Each row is a point. Each copy is the shape, with its points in the same order, stretched, turned, moved and blurred by noise. Some copies are also mirrored. Which?

Shape (8 x 2):
[[ 3.8  4.1]
 [-3.2 -0.7]
 [ 4.3  1.0]
 [-2.7 -0.3]
 [ 2.7  2.4]
 [ 1.7  2.7]
 [ 2.8  3.9]
 [-1.8  1.3]]
Copy 1, 8 rows:
[[ 1.5 -6.6]
 [-1.5  4.4]
 [ 3.1 -4.7]
 [-1.1  3.2]
 [ 1.4 -3.8]
 [ 0.7 -3.2]
 [ 0.9 -4.9]
 [-1.4  1.6]]
Copy 1 is: mirrored
Copy 2:
[[-4.7 -4.9]
 [ 1.1  4.8]
 [-1.6 -4.5]
 [ 0.6  4.4]
 [-2.9 -3.4]
 [-3.1 -2.0]
 [-4.7 -3.9]
 [-1.5  2.9]]
Copy 2 is: mirrored
Copy 3, 8 rows:
[[-5.3  5.4]
 [-1.0 -4.4]
 [-0.6  4.9]
 [-1.2 -3.8]
 [-2.9  3.4]
 [-4.0  2.4]
 [-5.1  4.0]
 [-3.5 -1.9]]
Copy 3 is: only turned
Copy 4 (8 x 2):
[[ 7.0 -1.0]
 [-3.4 -1.7]
 [ 4.1  0.9]
 [-2.7 -1.6]
 [ 4.3 -0.5]
 [ 4.0 -1.1]
 [ 5.9 -1.2]
 [-0.2 -2.1]]
Copy 4 is: mirrored

Shape, 7 rows:
[[-6.5  4.6 -0.8  5.8]
 [ 3.9 -2.8 -3.9 -1.6]
 [ 1.3 -4.2  0.3 -5.6]
 [ 1.2  0.0  2.9 -0.8]
 [ 1.4  0.1 -1.1 -5.1]
 [ 0.4  3.4 -2.0  0.6]
 [-2.9  3.7 -4.0  2.9]]
Copy 1:
[[ 9.3  1.0 -2.4  1.8]
 [-1.9 -0.1  2.9 -2.1]
 [-3.6 -1.8 -0.9  1.6]
 [-1.0  2.5 -2.7  1.5]
 [-2.0 -1.5 -2.0 -2.7]
 [ 2.8  1.1 -1.4 -4.3]
 [ 6.3 -0.3 -0.9 -2.3]]
Copy 1 is: only turned
Copy 2:
[[-3.7  9.5  4.6 -0.9]
 [-0.2 -1.0 -7.1 -0.7]
 [ 3.4 -3.0 -4.0 -4.1]
 [ 1.3 -2.4  1.8  0.4]
 [-0.8 -3.3 -3.4 -4.9]
 [-4.2  1.1 -0.7 -1.5]
 [-5.2  5.9 -1.0 -2.2]]
Copy 2 is: mirrored

Shape, 12 rows:
[[-2.6  1.8 -4.5  1.0  0.9 -2.9  1.9 -6.1]
 [ 4.9  0.8  0.7 -5.3 -4.2  4.3  1.3  2.9]
 [ 4.4  5.0  3.1  0.4 -6.1  0.8 -5.5  0.8]
 [ 3.7  3.5  2.7 -1.8  2.8  0.1 -3.4 -6.4]
 [ 6.0  4.9  1.9 -0.6  4.7 -0.9 -2.8 -6.0]
 [-4.3 -1.4  0.3  1.2  2.2 -3.0  3.1  1.2]
 [-4.2  0.0 -2.5  0.4  3.5  0.6 -2.2 -2.3]
 [-3.0 -1.8 -5.1  1.9  5.1 -0.7  0.9 -0.3]
 [-3.3 -5.9 -2.4 -2.1  1.6  0.5  1.2 -0.2]
 [ 3.1  3.7  3.4 -4.5 -1.7  8.7  1.5  2.3]
 [ 0.9 -1.2 -0.9  6.0  2.3 -0.3 -0.7 -4.0]
 [ 4.7  3.3 -0.3 -4.5 -0.1  3.3 -0.5  3.1]]
Copy 1 (12 x 8):
[[ 4.6  2.4 -4.8 -1.3  0.1  2.1 -4.0 -2.3]
 [ 2.7 -2.0 -6.2 -2.9 -0.6  0.0  5.9  6.9]
 [ 0.0  0.3 -1.8  4.3 -4.8 -8.0  1.8  4.4]
 [ 0.7  0.3 -2.1 -1.1  1.9 -6.3 -4.7  1.6]
 [-0.2 -0.2 -1.8 -0.1  1.7 -7.5 -7.4  2.3]
 [ 1.1 -1.1  2.8 -2.6 -1.2  4.3 -1.2 -0.2]
 [-0.6 -0.9 -1.5 -0.7  2.4  1.0 -2.0 -4.2]
 [-1.5 -0.8 -1.9 -2.9  0.8  4.0 -3.5 -3.6]
 [-0.6  0.5 -1.2 -5.5  0.0  4.0  1.8 -1.9]
 [ 5.0 -6.7 -6.2 -0.2  1.8 -0.7  6.7  5.2]
 [ 0.3 -1.8 -1.4 -1.7 -3.3 -3.4 -5.6 -3.0]
 [ 0.7 -2.1 -5.6 -0.6  1.7 -0.6  2.0  5.7]]
Copy 1 is: mirrored
Copy 2:
[[-0.8  2.5  0.4  0.8 -2.1 -4.5 -1.9 -5.7]
 [-1.4 -1.0  5.5  0.9  1.5 -5.0  1.4  5.9]
 [-1.1 -6.7 -1.1 -0.3 -0.4 -5.7  6.0  4.0]
 [ 1.5 -0.7 -0.7 -5.7 -4.4 -3.7  0.0  2.6]
 [ 2.6  0.2 -2.9 -6.1 -3.5 -6.0 -1.6  2.9]
 [ 2.0 -1.9  2.8  2.6  1.7  0.8 -3.3 -4.4]
 [-0.6  0.6 -1.0  1.6 -2.0  3.4 -3.1 -2.3]
 [ 0.1  1.6 -1.2  2.1  1.8  1.7 -6.0 -4.2]
 [-2.3  0.8  5.2  0.7  2.2  4.2 -4.0 -2.3]
 [ 3.5  1.2  4.0  2.7 -1.9 -2.8  2.5  8.0]
 [ 1.8  1.8 -3.6 -2.7  2.1 -0.6 -0.2 -4.0]
 [-0.3 -2.0  1.6  1.3  0.3 -4.8 -1.7  6.5]]
Copy 2 is: only turned
Copy 3 (12 x 8):
[[  1.6  -1.4   0.7   1.5  -1.7  -3.5  -4.1  -2.6]
 [-11.1  -1.2   1.0   2.7   4.9  -0.4   0.1   4.1]
 [ -8.1  -3.1   4.2  -5.7  -1.4   0.8  -0.5   5.6]
 [ -4.9  -3.1  -0.5  -1.1  -3.2   5.2  -5.0   0.7]
 [ -4.1  -1.4   0.8  -2.3  -1.8   7.0  -3.8  -0.8]
 [  1.4  -1.4  -1.4   3.6  -4.6  -2.0   2.1   1.1]
 [  1.2  -2.9  -4.8   1.6  -2.4  -0.8  -2.7   0.6]
 [  3.7  -1.2  -3.4   3.7  -0.1   0.1   0.7  -1.0]
 [  1.0  -3.9  -3.7   7.6  -0.5  -0.6  -1.2   1.6]
 [-13.3  -2.2  -4.5   0.2   2.3  -0.9  -0.4   2.8]
 [  2.8  -5.7   0.5   0.3  -2.9   3.4   0.3  -2.2]
 [ -9.6   1.0  -0.9   0.7   4.5   1.4   0.2   3.7]]
Copy 3 is: only turned
Copy 4, 12 rows:
[[ 0.5  1.9  5.5  0.8  2.4 -3.4 -5.3  2.9]
 [-0.6 -9.3 -1.3 -3.6 -0.6 -2.5  3.0 -2.2]
 [-1.6 -4.4 -2.2 -3.8 -5.6 -0.6 -3.2  1.9]
 [ 0.6 -3.4 -2.7  3.9 -0.2 -1.2 -5.3  4.4]
 [ 0.3 -4.4 -3.3  2.3  2.4 -1.5 -4.8  4.6]
 [ 0.6  3.0  3.0 -3.1  2.2  1.2  0.1  0.8]
 [-2.2  2.4 -0.4  3.2  0.7 -0.7 -3.8  0.9]
 [-2.2  3.5  0.1 -0.2  4.5 -2.5  0.0 -0.5]
 [-1.1  0.6  2.4  2.4  2.0 -1.3  2.8 -0.5]
 [ 2.3 -8.1 -4.5 -1.2 -3.0 -1.7  1.2 -3.5]
 [-1.6  4.9 -2.0 -0.5  1.6 -5.2 -1.1  5.0]
 [-0.8 -9.1 -3.0 -2.8  0.9 -0.3  0.1 -3.0]]
Copy 4 is: only turned
